Each row is a point. Each copy is the shape, with its points in the same order, stretched, turned, moved and blurred by noise. Some copies are also mirrored. Which?

Shape (8 x 3)
[[-3.0,-0.7,-2.9],
[-3.9,2.5,2.6],
[-2.1,2.5,4.0],
[-3.6,3.8,-2.4],
[3.9,-2.3,-1.7],
[-0.3,0.6,-2.1],
[-2.5,-2.1,2.3],
[3.0,-1.1,-2.7]]
Copy 1 (8 x 3)
[[-4.1,-2.4,-1.3],
[-2.1,1.2,3.9],
[-0.2,2.0,4.0],
[-5.2,1.5,-0.6],
[1.3,-2.5,-4.9],
[-2.4,-0.7,-2.3],
[-0.5,-2.6,2.5],
[-0.2,-1.6,-5.1]]
Copy 1 is: only turned
Copy 2 (8 x 3)
[[0.1,5.0,-0.4],
[-5.5,0.2,2.0],
[-4.5,-1.9,2.1],
[-4.5,3.3,-2.3],
[6.8,0.2,-0.3],
[0.9,1.8,-1.3],
[-0.1,1.3,4.3],
[5.3,0.5,-0.9]]
Copy 2 is: mirrored

Shape (8 x 4)
[[5.4,-2.8,-4.9,1.4],
[-3.7,3.2,2.0,5.1],
[1.6,-0.1,-5.4,1.6],
[1.5,-1.9,2.7,0.4],
[-0.4,-3.1,0.4,-2.4],
[-2.7,-1.0,0.8,-0.3],
[-0.7,3.0,2.7,4.4],
[2.1,-0.3,1.9,-3.6]]
Copy 1 (8 x 4)
[[1.9,-5.0,1.1,-4.8],
[1.9,0.9,-3.8,2.0],
[1.0,-1.7,-1.0,-5.4],
[0.1,-2.7,2.7,2.4],
[-3.6,-1.1,3.2,-0.3],
[-3.2,0.5,0.4,0.7],
[3.3,-0.3,-1.9,2.3],
[-0.3,0.6,5.3,0.9]]
Copy 1 is: only turned
Copy 2 (8 x 4)
[[3.7,-3.2,-2.4,5.2],
[-2.6,3.6,0.7,-1.6],
[1.8,-1.9,-4.3,2.5],
[0.8,-1.1,4.1,0.3],
[-0.1,-4.5,2.3,-0.7],
[-1.6,-1.9,1.6,-1.5],
[0.0,4.0,1.7,-1.3],
[2.9,-3.0,3.3,-2.9]]
Copy 2 is: only turned
Copy 3 (8 x 4)
[[-1.0,-9.1,-3.2,0.8],
[-0.8,4.2,2.3,6.8],
[-2.8,-4.2,-3.5,2.8],
[2.4,-2.4,2.7,-0.2],
[-0.1,-0.5,1.7,-4.4],
[-1.0,1.9,1.8,-0.5],
[2.4,1.6,1.9,5.7],
[3.7,-1.1,-0.2,-3.1]]
Copy 3 is: only turned
